Each row is a point. The points of each table are mixes of a few directions, plus a little noise. Count the directions of each table, and those that both share. Where both have some left over, give the other angles between the two spaces (their principal angles), to ten degrees, smallest first.
(in the rows, 128 means zero)

First:
61; 173
122; 133
148; 115
181; 93
Second:
168; 101
65; 169
169; 101
110; 140
Directions: first 1, second 1, shared 1

First:
141; 102; 136; 120; 101; 167
104; 177; 113; 143; 180; 54
132; 120; 131; 125; 120; 140
161; 62; 149; 108; 58; 228
129; 126; 129; 127; 126; 130
134; 116; 132; 124; 115; 146
96; 193; 107; 148; 197; 29
Second, 9 rows:
89; 137; 78; 166; 149; 110
107; 138; 146; 83; 112; 73
152; 129; 193; 55; 97; 101
107; 159; 90; 174; 178; 99
122; 154; 170; 68; 123; 55
114; 117; 117; 125; 114; 130
134; 67; 96; 161; 86; 233
161; 132; 122; 172; 158; 173
167; 120; 140; 147; 135; 179
Directions: first 1, second 3, shared 1

First:
149; 126; 167; 174; 185; 146; 85; 78; 148; 68; 160
177; 83; 170; 230; 119; 115; 53; 144; 96; 98; 179
114; 138; 113; 120; 147; 113; 140; 88; 148; 153; 91
154; 107; 153; 170; 118; 137; 97; 150; 110; 99; 169
136; 124; 137; 124; 111; 142; 127; 158; 116; 111; 154
130; 118; 121; 172; 146; 89; 111; 83; 132; 163; 94
84; 170; 94; 24; 128; 151; 199; 131; 153; 145; 94
109; 154; 118; 32; 93; 179; 181; 195; 125; 102; 150
100; 132; 78; 106; 100; 82; 162; 124; 124; 217; 57
Second:
120; 68; 130; 181; 91; 161; 185; 236; 126; 103; 203
85; 64; 156; 207; 183; 184; 156; 184; 108; 140; 150
150; 129; 152; 169; 173; 124; 148; 120; 139; 138; 118
137; 172; 76; 71; 110; 83; 151; 59; 168; 125; 80
226; 163; 140; 153; 132; 93; 120; 92; 113; 90; 106
116; 125; 156; 136; 154; 143; 92; 127; 109; 145; 127
85; 154; 170; 74; 137; 125; 65; 124; 146; 194; 143
133; 128; 80; 107; 94; 129; 120; 101; 97; 83; 102
100; 150; 92; 55; 78; 111; 115; 108; 146; 133; 123
Directions: first 3, second 5, shared 1; angles 40, 90

First, 9 rows:
156; 158; 144; 106; 137; 170; 133; 117; 146; 127; 100; 160; 128; 188; 136; 126; 76; 111
79; 76; 101; 166; 112; 54; 119; 146; 97; 130; 177; 72; 128; 23; 114; 131; 219; 158
153; 154; 142; 109; 136; 165; 133; 119; 144; 127; 104; 156; 128; 181; 135; 126; 82; 113
146; 148; 138; 114; 134; 156; 131; 121; 140; 127; 110; 149; 128; 167; 133; 127; 94; 117
131; 131; 130; 126; 129; 132; 129; 127; 130; 128; 125; 131; 128; 134; 129; 128; 123; 126
89; 87; 107; 158; 115; 70; 121; 142; 103; 130; 166; 84; 128; 46; 117; 131; 199; 151
149; 150; 139; 112; 135; 159; 132; 120; 141; 127; 108; 151; 128; 172; 134; 127; 90; 116
101; 100; 113; 148; 119; 88; 123; 138; 111; 129; 154; 98; 128; 71; 120; 130; 177; 144
147; 149; 139; 113; 134; 157; 132; 121; 140; 127; 109; 150; 128; 169; 134; 127; 92; 116
Second (11 x 18):
135; 152; 127; 114; 134; 151; 135; 114; 126; 136; 100; 156; 133; 165; 147; 124; 106; 108
101; 60; 137; 138; 115; 103; 138; 151; 106; 140; 190; 113; 107; 94; 111; 134; 191; 109
116; 102; 135; 117; 126; 135; 145; 131; 111; 144; 147; 146; 115; 147; 133; 129; 149; 90
144; 162; 165; 236; 103; 103; 76; 133; 182; 157; 68; 129; 173; 103; 137; 118; 96; 249
115; 134; 129; 173; 115; 105; 113; 126; 129; 150; 105; 129; 149; 105; 142; 123; 142; 164
100; 131; 93; 108; 134; 113; 142; 114; 92; 131; 124; 129; 131; 115; 149; 127; 160; 98
118; 85; 101; 87; 138; 106; 138; 147; 110; 80; 202; 68; 97; 71; 84; 140; 168; 108
138; 162; 100; 57; 153; 165; 153; 105; 111; 107; 111; 147; 120; 175; 143; 128; 99; 66
150; 143; 137; 127; 132; 139; 119; 129; 149; 114; 120; 123; 129; 137; 117; 129; 98; 146
144; 139; 125; 119; 134; 130; 120; 131; 144; 102; 133; 105; 125; 119; 109; 130; 107; 145
148; 139; 157; 133; 126; 159; 128; 125; 147; 145; 108; 162; 129; 178; 136; 125; 93; 123
Directions: first 1, second 4, shared 1

First, 9 rows:
120; 121; 121; 142; 120; 117; 110; 120; 142; 121; 110; 158; 125; 138; 107; 116; 113; 110; 124; 109; 122; 129; 118; 135; 142; 132; 125; 89; 135; 138; 145; 134
149; 146; 150; 90; 152; 158; 179; 151; 89; 145; 178; 49; 137; 101; 187; 161; 169; 180; 140; 181; 144; 126; 156; 111; 89; 115; 136; 236; 109; 101; 82; 110
123; 123; 123; 137; 122; 121; 116; 122; 138; 124; 116; 147; 126; 134; 114; 120; 119; 116; 125; 115; 124; 129; 122; 132; 137; 131; 126; 103; 132; 135; 139; 132
104; 108; 105; 170; 101; 95; 71; 102; 171; 109; 72; 214; 119; 160; 63; 92; 82; 71; 115; 69; 111; 131; 98; 147; 171; 142; 119; 7; 149; 157; 179; 148
131; 130; 132; 123; 131; 132; 136; 131; 122; 130; 135; 118; 129; 124; 136; 132; 133; 136; 130; 136; 131; 128; 131; 125; 123; 127; 130; 143; 125; 125; 122; 126
123; 124; 123; 137; 122; 120; 116; 122; 138; 124; 116; 147; 127; 135; 114; 121; 118; 117; 125; 117; 125; 128; 121; 132; 137; 131; 126; 103; 132; 134; 138; 132
138; 138; 139; 108; 140; 143; 154; 140; 109; 136; 154; 88; 133; 114; 158; 144; 148; 153; 133; 155; 136; 127; 141; 120; 109; 121; 132; 182; 118; 115; 105; 120
118; 119; 117; 147; 115; 114; 103; 116; 147; 119; 103; 167; 123; 141; 98; 112; 109; 103; 122; 102; 120; 130; 116; 136; 147; 134; 124; 74; 137; 142; 150; 137
145; 142; 145; 98; 147; 151; 168; 146; 97; 141; 168; 66; 136; 107; 175; 154; 161; 168; 137; 170; 141; 126; 150; 114; 98; 118; 135; 214; 112; 108; 91; 114
Second (10 x 32):
154; 108; 94; 131; 150; 127; 117; 117; 149; 123; 109; 129; 109; 134; 106; 126; 103; 146; 126; 122; 113; 117; 149; 107; 127; 117; 131; 116; 122; 141; 141; 131
148; 166; 154; 95; 151; 122; 112; 97; 207; 126; 133; 77; 152; 127; 181; 143; 116; 95; 155; 119; 209; 145; 138; 153; 103; 95; 151; 88; 120; 175; 151; 134
146; 153; 135; 112; 144; 110; 87; 86; 226; 118; 106; 112; 144; 141; 149; 130; 94; 79; 151; 95; 198; 143; 132; 154; 121; 98; 148; 40; 128; 188; 174; 143
133; 158; 161; 114; 127; 107; 126; 111; 175; 98; 128; 104; 146; 129; 185; 145; 132; 82; 156; 115; 175; 130; 113; 162; 121; 127; 134; 77; 126; 155; 161; 141
110; 127; 124; 134; 117; 137; 110; 125; 126; 157; 124; 151; 133; 131; 95; 109; 119; 123; 111; 119; 130; 146; 126; 127; 134; 118; 130; 126; 137; 130; 118; 121
92; 127; 148; 142; 94; 131; 140; 151; 75; 132; 139; 158; 133; 126; 118; 121; 153; 122; 116; 134; 102; 131; 101; 136; 143; 155; 111; 149; 138; 97; 109; 124
144; 105; 103; 132; 139; 134; 152; 145; 91; 121; 130; 122; 107; 123; 121; 134; 136; 168; 123; 146; 86; 108; 144; 102; 126; 139; 120; 171; 120; 104; 115; 124
115; 110; 119; 131; 124; 157; 151; 159; 55; 164; 152; 131; 121; 117; 97; 121; 149; 180; 102; 160; 86; 130; 140; 98; 126; 133; 120; 216; 127; 86; 76; 108
102; 127; 147; 143; 99; 117; 139; 142; 96; 111; 130; 155; 132; 130; 133; 126; 147; 110; 126; 125; 109; 123; 101; 145; 143; 157; 113; 121; 137; 110; 128; 132
136; 95; 96; 141; 134; 138; 146; 149; 78; 130; 128; 139; 102; 126; 98; 124; 133; 173; 111; 146; 70; 109; 141; 94; 133; 141; 116; 176; 124; 98; 109; 120
Directions: first 1, second 4, shared 1

First (10 x 32):
150; 34; 186; 146; 120; 98; 123; 94; 105; 154; 134; 234; 145; 80; 176; 195; 136; 159; 141; 102; 175; 111; 98; 118; 112; 167; 161; 92; 56; 152; 76; 162
128; 224; 123; 130; 145; 132; 177; 134; 145; 151; 105; 75; 120; 154; 81; 129; 164; 107; 102; 120; 87; 93; 128; 79; 149; 72; 67; 159; 177; 121; 139; 149
125; 61; 125; 113; 124; 134; 84; 119; 119; 94; 147; 155; 126; 129; 153; 119; 101; 139; 131; 136; 161; 164; 140; 173; 105; 177; 183; 113; 101; 145; 124; 103
173; 103; 155; 146; 125; 116; 134; 91; 77; 160; 127; 225; 147; 70; 136; 146; 144; 122; 124; 101; 167; 71; 81; 85; 159; 96; 98; 135; 58; 119; 86; 142
89; 242; 126; 89; 161; 134; 179; 147; 170; 128; 98; 23; 99; 207; 62; 139; 165; 100; 78; 130; 79; 118; 156; 103; 135; 94; 103; 171; 224; 155; 162; 144
120; 102; 61; 172; 78; 144; 86; 184; 141; 112; 157; 82; 145; 94; 173; 50; 64; 149; 212; 171; 95; 189; 145; 185; 121; 142; 126; 90; 134; 55; 168; 84
97; 66; 154; 119; 100; 98; 119; 155; 118; 144; 134; 165; 137; 91; 176; 158; 98; 146; 169; 135; 146; 133; 110; 157; 138; 152; 175; 110; 109; 129; 132; 132
143; 215; 149; 121; 179; 137; 180; 91; 163; 136; 99; 81; 108; 196; 64; 165; 200; 115; 57; 101; 101; 101; 147; 69; 107; 109; 86; 149; 175; 171; 111; 172
133; 68; 85; 157; 112; 152; 71; 137; 154; 81; 159; 99; 131; 138; 164; 82; 89; 159; 165; 155; 121; 211; 168; 191; 72; 197; 165; 79; 123; 111; 137; 96
123; 166; 118; 87; 135; 134; 128; 129; 87; 122; 120; 141; 123; 123; 97; 97; 120; 85; 101; 129; 147; 90; 109; 118; 183; 73; 114; 183; 124; 123; 144; 98
Second:
133; 140; 70; 187; 61; 75; 89; 140; 115; 197; 191; 32; 142; 117; 158; 110; 106; 98; 212; 150; 117; 182; 142; 137; 156; 120; 43; 135; 121; 136; 187; 50
74; 111; 185; 115; 113; 117; 146; 143; 130; 89; 112; 238; 118; 112; 165; 145; 88; 147; 144; 120; 139; 101; 131; 163; 52; 139; 231; 104; 101; 131; 132; 182
144; 95; 74; 136; 109; 94; 103; 127; 80; 117; 149; 109; 159; 111; 112; 82; 154; 86; 126; 136; 183; 131; 126; 123; 144; 104; 88; 192; 102; 139; 157; 70
138; 166; 164; 132; 167; 144; 172; 100; 165; 120; 97; 139; 115; 163; 100; 164; 170; 144; 79; 103; 104; 104; 139; 90; 84; 132; 126; 112; 146; 143; 94; 193
131; 127; 173; 92; 187; 190; 150; 128; 166; 114; 85; 138; 104; 138; 120; 159; 121; 166; 85; 124; 90; 117; 106; 125; 157; 155; 167; 82; 174; 99; 73; 190
124; 164; 66; 159; 89; 110; 91; 133; 77; 125; 164; 101; 131; 94; 129; 42; 84; 68; 162; 146; 148; 123; 121; 151; 146; 65; 64; 182; 108; 98; 197; 55
144; 61; 109; 137; 172; 126; 130; 128; 132; 121; 107; 55; 150; 109; 104; 133; 188; 132; 71; 131; 156; 132; 96; 115; 159; 141; 77; 166; 172; 111; 114; 150
136; 161; 182; 69; 132; 167; 142; 125; 159; 139; 118; 214; 107; 181; 139; 185; 108; 171; 146; 111; 83; 134; 163; 114; 129; 167; 230; 50; 104; 171; 64; 138
Directions: first 5, second 6, shared 2; angles 30, 80, 80
